Every row gives one point. Examples show where two turns around zero, p and q, send a point. Where does a point land after both, in the order given? Backwards means that the second turn is done in reverse. Each puzzle has new turns, and all numbers are rounded.

Turn p:
[-0.21  0.08  0.34] => [0.01 0.02 0.41]
[ 0.55 -0.44 -0.34] => [ 0.42 -0.01 -0.66]
[-0.48  0.13  0.11] => [-0.26 -0.21  0.38]
[ 0.14  0.22 -0.11] => [-0.15  0.20 -0.13]
Turn q:
[0.27 0.02 0.15] => [0.08 0.13 0.27]
[ 0.11 -0.41  0.03] => [-0.38  0.03  0.19]
[ 0.01 -0.11  0.35] => [-0.10  0.35  0.06]
[-0.40  0.51 -0.53] => [ 0.41 -0.50 -0.53]
Where do these land?
p, then q: [-0.03  0.34 -0.27] => [ 0.02 -0.11 -0.42]
p, then q backwards: [-0.30  0.36  0.17] => [ 0.29 -0.39  0.10]
p, then q: [ 0.13 -0.41 -0.34] => [-0.25 -0.43  0.23]
q, then p: [ 0.20 -0.16  0.28] => [-0.13  0.18  0.31]
p, then q: [-0.34  0.18 -0.37] => [-0.34 -0.04 -0.41]
p, then q backwards: [ 0.34 -0.32  0.54] => [0.30 0.60 0.25]

Turn p:
[ 0.14  0.30  0.00 -0.24] => [-0.14  0.12 -0.29 -0.22]
[-0.44 -0.14  0.20  0.12] => [0.13 0.24 0.19 0.39]
[ 0.11  0.18 -0.29  0.44] => [-0.36 -0.41  0.01  0.16]
[-0.16 -0.62 -0.28 -0.48] => [ 0.24  0.27  0.63 -0.44]
[0.35 0.29 0.38 0.16] => [ 0.13 -0.21 -0.55  0.11]
Turn q:
[ 0.05  0.42 -0.07  0.19] => [0.26 0.12 0.37 0.02]
[ 0.33  0.30  0.33 -0.34] => [-0.04 -0.14  0.25 -0.58]
[-0.01  0.02 -0.36  0.07] => [ 0.09  0.33 -0.05  0.13]
[ 0.24 -0.27 -0.19  0.38] => [ 0.41  0.04 -0.35  0.15]
[-0.61 -0.46  0.28 -0.30] => [-0.72 -0.33 -0.21  0.29]
Where do these land?
q, then p: [ 0.62 -0.55  0.01  0.39] => [-0.21 -0.50  0.25 -0.70]
q, then p: [ 0.06  0.57  0.18 -0.29] => [ 0.39  0.45 -0.30  0.01]
q, then p: [-0.16  0.18 -0.38  0.27] => [-0.12 -0.27 -0.37  0.23]
p, then q: [-0.09 -0.44  0.22  0.11] => [ 0.35 -0.26 -0.09 -0.26]
p, then q: [-0.25  0.22  0.25 -0.25] => [0.17 0.27 0.37 0.01]
p, then q: [-0.19  0.02 -0.27 -0.23] => [-0.24 -0.11  0.31 -0.03]

Turn p:
[-0.40 -0.32  0.06 -0.21 -0.06  0.22] => [-0.02 -0.17 -0.42 -0.09  0.21  0.32]
[ 0.11  0.02  0.54 -0.25  0.03  0.01] => [-0.50  0.06  0.09 -0.01  0.32  0.01]
[ 0.26 -0.27  0.17 -0.33 -0.05  0.36] => [-0.18  0.18 -0.36 -0.01  0.41 -0.22]
[ 0.18  0.72 -0.07 -0.55 -0.17  0.20] => [-0.41  0.51 -0.06 -0.58 -0.34 -0.20]
[ 0.04  0.10 -0.08  0.86 -0.09  0.18] => [0.61 0.33 0.39 0.32 0.01 0.23]
[ 0.10 -0.44 -0.12 -0.04 -0.30 -0.40] => [ 0.23 -0.50  0.06 -0.15  0.25 -0.28]
[ 0.01 -0.03 -0.33  0.10 -0.03 -0.19] => [ 0.26 -0.17  0.03 -0.02 -0.21 -0.13]
[-0.31  0.22 -0.16  0.42  0.67 -0.39] => [ 0.00 -0.27  0.27  0.55 -0.65  0.28]
Turn q:
[-0.22 -0.25 -0.15 -0.03  0.02  0.37] => [ 0.37 -0.14  0.29  0.07 -0.13 -0.08]
[ 0.36 -0.14  0.13  0.17 -0.05 -0.13] => [-0.26  0.33  0.00  0.01 -0.06 -0.18]
[-0.11 -0.15  0.06 -0.11 -0.53  0.20] => [ 0.43  0.31  0.07 -0.26 -0.08  0.13]
[ 0.07 -0.68  0.11 -0.18 -0.09 -0.59] => [-0.44  0.39  0.44  0.01 -0.37  0.44]
[-0.35  0.33  0.03  0.77 -0.15  0.10] => [ 0.32  0.18 -0.14  0.44  0.71 -0.09]
[-0.05  0.27  0.59 -0.14  0.05  0.17] => [-0.07 -0.11  0.04 -0.52  0.42 -0.12]
[ 0.44  0.14 -0.56 -0.45  0.36 -0.26] => [-0.39 -0.39 -0.42  0.11 -0.66  0.01]
[-0.13  0.46 -0.21 -0.04  0.40  0.14] => [ 0.02 -0.57 -0.27  0.13  0.15 -0.12]
Where do these land?
q, then p: [-0.20 -0.11  0.36  0.01  0.33 -0.29] => [-0.25 -0.07 -0.18  0.23  0.11  0.46]
p, then q backwards: [ 0.30  0.41  0.32  0.27 -0.13 -0.27] => [-0.05 -0.60  0.36  0.11  0.12  0.05]
p, then q: [ 0.00  0.31 -0.30  0.66 -0.39  0.05] => [-0.24  0.26 -0.35 -0.57  0.01 -0.44]
q, then p backwards: [ 0.39 -0.11  0.17  0.13  0.17 -0.06] => [ 0.33  0.19  0.12 -0.26  0.13 -0.03]
q, then p backwards: [-0.57 -0.48 -0.25 -0.47 -0.36  0.43] => [-0.41  0.25 -0.44  0.71 -0.37 -0.29]
q, then p backwards: [ 0.21  0.18  0.05 -0.28  0.39  0.42] => [ 0.14 -0.15 -0.27 -0.36 -0.13 -0.47]
q, then p: [-0.13 -0.20 -0.34 -0.32 -0.02 -0.28] => [ 0.28  0.28 -0.14 -0.19  0.34  0.14]

Turn p:
[ 0.18  0.32 -0.24 -0.19  0.19 -0.31 -0.46  0.14] => [ 0.40 -0.11 -0.16  0.06  0.21 -0.51 -0.29 -0.08]
[ 0.06  0.70 -0.32 -0.03 -0.01  0.20 -0.51  0.29] => [ 0.19  0.03 -0.04  0.11  0.61 -0.21 -0.62 -0.37]
[-0.11  0.55 -0.32 -0.42  0.31 -0.13  0.14  0.49] => [ 0.01  0.27 -0.73 -0.06  0.29 -0.35 -0.23 -0.30]
[-0.51 -0.37  0.36 -0.22 -0.09  0.00  0.09 -0.28] => [-0.42 -0.08  0.19  0.06 -0.07 -0.09  0.66  0.03]
[-0.14  0.19 -0.54  0.08  0.29  0.02 -0.26  0.54] => [-0.06 -0.12 -0.47  0.03  0.47 -0.18 -0.52  0.17]
[ 0.02 -0.12  0.22  0.32 -0.41 -0.25  0.16 -0.04] => [-0.22  0.12  0.36 -0.07 -0.45  0.00 -0.11  0.11]
[ 0.01 -0.42  0.71  0.39  0.05  0.13  0.43 -0.48] => [-0.10  0.09  0.50 -0.46 -0.36  0.49  0.60  0.23]
[-0.06 -0.15 -0.06 -0.04 -0.21  0.14  0.38 -0.29] => [-0.12  0.23  0.04  0.24 -0.20  0.30  0.25  0.03]
[-0.09 -0.22  0.00  0.19  0.01 -0.12  0.27 -0.57] => [ 0.06  0.28  0.24  0.11 -0.17  0.14  0.38  0.39]
[ 0.63 -0.48  0.19 -0.09 -0.15  0.32 -0.24  0.20] => [ 0.24 -0.72  0.07  0.00 -0.32  0.39 -0.11 -0.22]
Turn q:
[ 0.40 -0.07  0.02  0.20  0.61  0.47  0.12  0.11] => [ 0.64  0.37  0.15 -0.01  0.20 -0.13 -0.38 -0.22]
[ 0.15 -0.05 -0.23  0.28  0.69 -0.06 -0.11 -0.32] => [ 0.19  0.32  0.55 -0.29  0.32  0.04 -0.31  0.19]
[-0.16 -0.01 -0.43 -0.61 -0.50  0.05  0.06  0.05] => [-0.54  0.07 -0.43 -0.23 -0.19  0.17  0.28 -0.41]
[-0.04  0.00 -0.24  0.55 -0.07 -0.09  0.22 -0.44] => [-0.28 -0.01  0.28  0.25  0.61  0.09 -0.10  0.12]
[ 0.50 -0.27  0.19 -0.66 -0.36 -0.12 -0.08  0.03] => [-0.11 -0.43 -0.23 -0.21 -0.56  0.21 -0.31 -0.45]
[-0.07 -0.18  0.03 -0.31 -0.47  0.02 -0.36  0.65] => [ 0.08 -0.05 -0.65  0.03 -0.54  0.35  0.24  0.04]
[-0.39  0.16  0.24  0.53  0.35 -0.37  0.41 -0.11] => [ 0.19 -0.23  0.55  0.18  0.45 -0.26  0.40  0.32]
[-0.14 -0.18  0.31 -0.21 -0.12  0.14 -0.13 -0.20] => [-0.17  0.01  0.13  0.22 -0.42 -0.08 -0.06 -0.07]
[-0.24  0.60  0.11  0.23 -0.12 -0.05 -0.12  0.22] => [ 0.00 -0.06 -0.34  0.04  0.14 -0.39  0.22  0.47]
Where do these land?
p, then q: [ 0.00 -0.19  0.14 -0.13 -0.20 -0.39 -0.46  0.17] => [-0.09 -0.42  0.22  0.09 -0.21  0.44  0.09  0.16]
q, then p: [ 0.25 -0.22 -0.12 -0.39 -0.04  0.00  0.12  0.15] => [ 0.16  0.02  0.14  0.41  0.02  0.16  0.25 -0.11]
p, then q: [-0.03  0.53  0.29  0.13 -0.01 -0.05 -0.13 -0.35] => [ 0.08 -0.33  0.19 -0.20 -0.13 -0.52 -0.20  0.05]
p, then q: [ 0.33  0.29  0.40  0.28 -0.13 -0.22  0.03  0.23] => [-0.36 -0.19 -0.14 -0.15 -0.52 -0.13 -0.22  0.02]
q, then p: [ 0.32 -0.08 -0.34  0.21 -0.50 -0.34  0.00  0.20] => [-0.07 -0.33 -0.32  0.24  0.40  0.41  0.09  0.25]
p, then q: [-0.59 -0.07 -0.45 -0.44  0.62  0.17  0.26  0.01] => [ 0.22  0.42  0.13 -0.42  0.76  0.09  0.46 -0.16]
q, then p: [-0.41 -0.27 -0.39 -0.03  0.05  0.63  0.32  0.39] => [ 0.37  0.87  0.05 -0.03  0.17  0.33 -0.07 -0.03]
p, then q backwards: [-0.48 -0.38 -0.12 -0.27 -0.08  0.35  0.44 -0.16] => [-0.58 -0.19 -0.28  0.08 -0.59 -0.04  0.03  0.07]
p, then q: [ 0.42  0.11  0.07  0.01 -0.19 -0.04 -0.47 -0.11] => [ 0.08 -0.29  0.16  0.13 -0.23  0.14 -0.50  0.10]
p, then q: [ 0.19  0.27  0.51  0.63  0.48 -0.10 -0.12 -0.52] => [ 0.47 -0.40 -0.19 -0.35 -0.51 -0.52 -0.19 -0.42]

Turn p:
[ 0.49  0.48  0.15 -0.45 -0.10 -0.12 -0.09  0.11  0.30] => [-0.54  0.12  0.26  0.20  0.02  0.53  0.26  0.25 -0.03]
[-0.02 -0.46  0.49  0.26  0.07  0.23 -0.01 -0.40  0.41] => [ 0.24  0.54 -0.64  0.14 -0.07  0.06 -0.14 -0.13 -0.30]
[-0.03  0.17 -0.52 -0.09  0.31  0.10  0.27 -0.33  0.17] => [ 0.15 -0.35  0.17  0.25 -0.54  0.14 -0.23  0.01 -0.13]
[-0.15 -0.44  0.13  0.44  0.45  0.28  0.35  0.05 -0.07] => [ 0.61  0.13 -0.36 -0.34 -0.19  0.05 -0.32 -0.19  0.18]
[-0.49 -0.07 -0.03 -0.40  0.04  0.04  0.33  0.28 -0.23] => [ 0.39 -0.02  0.58 -0.26  0.22 -0.04 -0.16 -0.02 -0.14]
[ 0.33  0.23 -0.36 -0.38  0.29 -0.04 -0.48 -0.26  0.03] => [-0.07 -0.20  0.16  0.65 -0.24  0.08  0.31  0.36  0.20]
[-0.42  0.51 -0.26  0.14 -0.12 -0.55 -0.26  0.46 -0.24] => [-0.22 -0.47  0.42 -0.39  0.07 -0.35  0.63 -0.23  0.06]
[-0.11 -0.48  0.28 -0.05 -0.56  0.45  0.03  0.46  0.16] => [ 0.11  0.11 -0.25 -0.13  0.89  0.20 -0.29 -0.16 -0.20]
[ 0.12 -0.04 -0.29  0.15  0.01 -0.55  0.22 -0.09 -0.32] => [-0.17 -0.25  0.04 -0.35 -0.32 -0.37 -0.05  0.35  0.07]
[ 0.30  0.10  0.41  0.38 -0.38  0.16 -0.36 -0.27 -0.21] => [-0.50  0.38 -0.40  0.21  0.16 -0.27 -0.02 -0.22  0.29]
Turn q:
[ 0.29 -0.56 -0.13 -0.43 -0.20 -0.33  0.72  0.08 -0.14] => [ 0.56 -0.02 -0.25  0.32 -0.19  0.15 -0.74 -0.43  0.18]
[ 0.24  0.00 -0.12  0.17  0.68  0.43  0.01 -0.04 -0.14] => [-0.01 -0.43  0.29  0.36  0.37 -0.03  0.23  0.25  0.35]
[ 0.18  0.01 -0.06 -0.18 -0.47  0.05  0.18  0.04 -0.17] => [-0.04  0.18 -0.17  0.29 -0.15  0.18 -0.29 -0.07 -0.25]
[ 0.26  0.33  0.84 -0.14  0.20 -0.11 -0.29 -0.02  0.47] => [ 0.30  0.54  0.56 -0.33  0.51  0.02  0.35 -0.11 -0.26]
[-0.07 -0.14  0.65  0.15  0.00  0.39 -0.58 -0.33  0.21] => [-0.22  0.27  0.16 -0.34  0.71 -0.37  0.04  0.34 -0.29]
[-0.18  0.19 -0.61  0.74 -0.20 -0.29 -0.01 -0.08  0.30] => [ 0.05 -0.37 -0.54 -0.11 -0.52 -0.28  0.59  0.06 -0.22]
[-0.55  0.34 -0.11 -0.51  0.20  0.18  0.27 -0.11 -0.39] => [-0.59  0.10  0.42  0.18 -0.35 -0.07 -0.21 -0.26  0.45]
[-0.18 -0.04 -0.01 -0.20 -0.50  0.07 -0.19 -0.27 -0.14] => [-0.41  0.31 -0.30 -0.02  0.00 -0.08 -0.25 -0.06 -0.18]
[ 0.14 -0.25  0.14 -0.04 -0.30 -0.17  0.17  0.55  0.39] => [ 0.62  0.23 -0.05 -0.18 -0.26  0.20 -0.22  0.22 -0.18]
[ 0.13 -0.14 -0.38  0.00  0.29  0.04 -0.29  0.06 -0.04] => [-0.03 -0.18 -0.23  0.03  0.16  0.19  0.19  0.19  0.37]
[-0.27  0.27 -0.19  0.44  0.28 -0.26  0.01  0.11 -0.35] => [-0.24 -0.60  0.13 -0.19 -0.28  0.09  0.28 -0.14  0.01]
Where do these land?
p, then q: [ 0.31  0.07  0.37  0.35  0.32  0.50 -0.31 -0.15 -0.37] => [ 0.20  0.28 -0.23  0.11 -0.20 -0.41  0.75  0.06 -0.11]
p, then q backwards: [ 0.31  0.06 -0.13  0.09 -0.03 -0.23 -0.45 -0.46 -0.03] => [-0.12  0.18 -0.53  0.13 -0.12  0.41  0.06 -0.24  0.07]
p, then q: [ 0.16 -0.39  0.23 -0.05 -0.09 -0.17 -0.61  0.17  0.35] => [ 0.18 -0.51  0.18  0.39 -0.42  0.09  0.13  0.03  0.34]
p, then q backwards: [ 0.24  0.43  0.51  0.15  0.18  0.13  0.04 -0.41  0.45] => [ 0.02  0.55 -0.30 -0.48 -0.53 -0.18 -0.02  0.05 -0.07]
p, then q: [-0.28 -0.37 -0.10  0.39 -0.08 -0.04  0.34 -0.04 -0.16] => [-0.07  0.20 -0.41 -0.07  0.22  0.36  0.01 -0.27  0.23]
p, then q: [-0.58 -0.07  0.17 -0.19 -0.23 -0.41  0.14  0.48 -0.35] => [ 0.18  0.20  0.51 -0.10  0.28  0.27 -0.24 -0.59  0.32]
p, then q: [ 0.15  0.14 -0.46 -0.23  0.26  0.01  0.38  0.55 -0.08] => [ 0.27  0.35  0.13 -0.04  0.41 -0.02 -0.46  0.48  0.07]
p, then q backwards: [-0.33  0.04  0.21  0.05 -0.59 -0.05  0.08  0.46 -0.05] => [-0.02 -0.05  0.57  0.08  0.13 -0.20 -0.39 -0.39 -0.17]
p, then q backwards: [ 0.21 -0.25 -0.41 -0.67 -0.20 -0.27  0.05 -0.39  0.14] => [ 0.09 -0.02  0.10  0.40 -0.27  0.80  0.13  0.30 -0.13]
p, then q backwards: [-0.20  0.34 -0.38  0.11  0.46  0.54  0.34 -0.21  0.09] => [ 0.05  0.04 -0.11 -0.18  0.05 -0.39  0.77  0.32 -0.30]

Turn p:
[-0.05  0.05 -0.17 -0.34 -0.02  0.10  0.24  0.23  0.28] => [-0.20  0.19  0.21  0.19  0.16 -0.09  0.05  0.39 -0.04]
[ 0.06  0.19  0.00 -0.06 -0.33  0.31  0.25 -0.04 -0.35] => [ 0.16 -0.22  0.47  0.00 -0.08 -0.06 -0.08  0.05  0.34]
[-0.09 -0.19 -0.04  0.50  0.11  0.28  0.76 -1.15 -0.18] => [ 0.44  0.05 -0.06  0.89 -0.57 -0.19 -0.61 -0.58  0.51]
[-0.30  0.06  0.65  0.02 -0.24 -0.07 -0.25 -0.14  0.04] => [-0.03 -0.01  0.12 -0.11  0.21 -0.13  0.40 -0.65  0.00]
[ 0.01 -0.21  0.10 -0.02  0.13  0.17 -0.26  0.19  0.18] => [-0.09  0.07 -0.13 -0.02 -0.10  0.16  0.39  0.08 -0.12]
[-0.31  0.23 -0.16 -0.10  0.17  0.24  0.00  0.25  0.02] => [-0.23 -0.03  0.05 -0.06 -0.15 -0.38  0.15  0.29  0.00]
[-0.26  0.25 -0.19 -0.23  0.12 -0.48 -0.19  0.10  0.08] => [-0.33  0.20 -0.17 -0.34  0.27 -0.27 -0.20  0.04 -0.17]
[ 1.13  0.12 -0.09  0.00  0.18 -0.40  0.09  0.16  0.00] => [ 0.07 -0.34  0.08 -0.02  0.14  0.79 -0.59  0.25 -0.60]
[-0.20 -0.17  0.09 -0.37  0.09 -0.40 -0.27  0.25 -0.29] => [ 0.04  0.41  0.03 -0.61  0.10 -0.06  0.06 -0.02 -0.21]
[ 0.09 -0.67  0.19  1.11  0.16 -0.25 -0.05  0.21  0.24] => [ 0.78 -0.26 -0.95  0.29  0.06  0.17  0.34 -0.13 -0.31]
[ 0.15  0.08 -0.21 -0.31 -0.59  0.22 -0.05 -0.22 -0.21] => [-0.10 -0.03  0.39 -0.13  0.12  0.25 -0.13  0.04  0.62]
[-0.23  0.25 -0.18 -0.19  0.23  0.27 -0.29  0.16  0.17] => [-0.51 -0.02 -0.05 -0.11 -0.18 -0.20  0.22  0.23 -0.01]
Turn q:
[-0.20 -0.35  0.38 -0.27  0.41  0.19 -0.18  0.33 -0.13] => [ 0.12  0.09 -0.31  0.12 -0.04  0.76  0.10  0.00  0.14]
[-0.04 -0.03 -0.23  0.43  0.34 -0.15  0.65  0.08  0.08] => [-0.19  0.34  0.31  0.44 -0.55 -0.17 -0.19 -0.02 -0.10]
[ 0.05 -0.02  0.27 -0.20 -0.02  0.42  0.39  0.38  0.19] => [ 0.14  0.14 -0.22  0.31 -0.02  0.09 -0.18 -0.40  0.49]
[ 0.39 -0.25 -0.18  0.48 -0.20  0.26  0.35  0.29 -0.37] => [ 0.26  0.07 -0.29  0.40 -0.46 -0.49  0.12  0.30  0.23]
[-0.29  0.30  0.17 -0.48 -0.05 -0.14 -0.60  0.29 -0.23] => [ 0.24 -0.19 -0.30 -0.20  0.47  0.40  0.27 -0.30 -0.42]
[ 0.32  0.10  0.02  0.17  0.20 -0.03  0.01 -0.28 -0.01] => [ 0.10  0.24  0.16 -0.20 -0.06 -0.13 -0.19  0.26 -0.01]
[-0.21  0.18 -0.55 -0.18  0.43 -0.19  0.01 -0.32  0.98] => [-0.32 -0.19  1.03  0.17  0.33  0.21 -0.53 -0.11 -0.11]
[ 0.25 -0.13  0.03  0.19 -0.27 -0.55 -0.16 -0.14 -0.26] => [-0.22 -0.11 -0.33 -0.25 -0.08 -0.29 -0.04  0.37 -0.38]
[-0.08 -0.10 -0.08 -0.43 -0.29  0.13 -0.12 -0.77 -0.34] => [-0.35  0.14  0.07 -0.43  0.51 -0.14  0.54  0.26  0.24]
[-0.18  0.30  0.17  0.30 -0.55  0.05 -0.36  0.14  0.10] => [ 0.23 -0.54 -0.12 -0.37 -0.12 -0.24  0.10 -0.36 -0.08]
Where do these land?
q, then p: [ 0.35 -0.21 -0.14 -0.90  0.03 -0.76  0.18  0.14 -0.23] => [-0.10 -0.21 -0.53 -0.46 -0.66 -0.73 -0.17  0.35 -0.12]
p, then q backwards: [ 0.44 -0.19  0.10  0.49  0.03  0.22  0.02  0.20  0.33] => [-0.19 -0.33 -0.20 -0.06  0.06  0.01 -0.39  0.55 -0.18]
q, then p: [ 0.02  0.53  0.19  0.43 -0.47  0.49  0.11 -0.18  0.09] => [-0.20  0.38  0.12  0.18  0.53  0.44 -0.39 -0.37 -0.12]
q, then p: [ 0.23 -0.15  0.53 -0.26 -0.18 -0.54  0.33  0.07 -0.16] => [-0.42  0.07 -0.29 -0.38 -0.06 -0.40 -0.25  0.27  0.41]
p, then q backwards: [-0.02 -0.21 -0.24  0.33 -0.18 -0.39  0.10  0.11  0.27] => [ 0.41 -0.04  0.04 -0.42 -0.10  0.02 -0.16  0.28 -0.16]
p, then q: [-0.16  0.03 -0.09 -0.26 -0.04  0.32 -0.48  0.15 -0.31] => [-0.34 -0.03 -0.15  0.16  0.33  0.03 -0.06 -0.48  0.22]
p, then q backwards: [-0.04 -0.36  0.15 -0.55  0.42  0.51 -0.21 -0.23  0.14] => [-0.50 -0.20  0.10  0.25  0.46 -0.05  0.53 -0.17 -0.34]
p, then q: [-0.18 -0.19 -0.18  0.14 -0.02  0.15  0.39  0.16 -0.48] => [ 0.10 -0.17 -0.39  0.01  0.16 -0.23 -0.52  0.08 -0.11]
p, then q backwards: [-0.05 -0.33 -0.05  0.29 -0.09  0.04 -0.13 -0.18 -0.05] => [ 0.01 -0.06  0.28 -0.03 -0.05  0.29  0.01  0.26 -0.13]
q, then p: [-0.20 -0.41 -0.40 -0.20 -0.09  0.02 -0.17  0.30  0.46] => [ 0.39  0.09 -0.46  0.23 -0.30  0.05  0.47 -0.07  0.00]
q, then p: [-0.42  0.87  0.27  0.43  0.41  0.24 -0.10 -0.19 -0.08] => [-0.15 -0.09  0.92  0.07  0.03  0.39 -0.31 -0.57  0.10]
p, then q: [ 0.04  0.63 -0.12  0.07  0.19 -0.31 -0.04 -0.35  0.03] => [-0.22 -0.34  0.12 -0.28  0.07  0.38  0.37  0.26 -0.25]
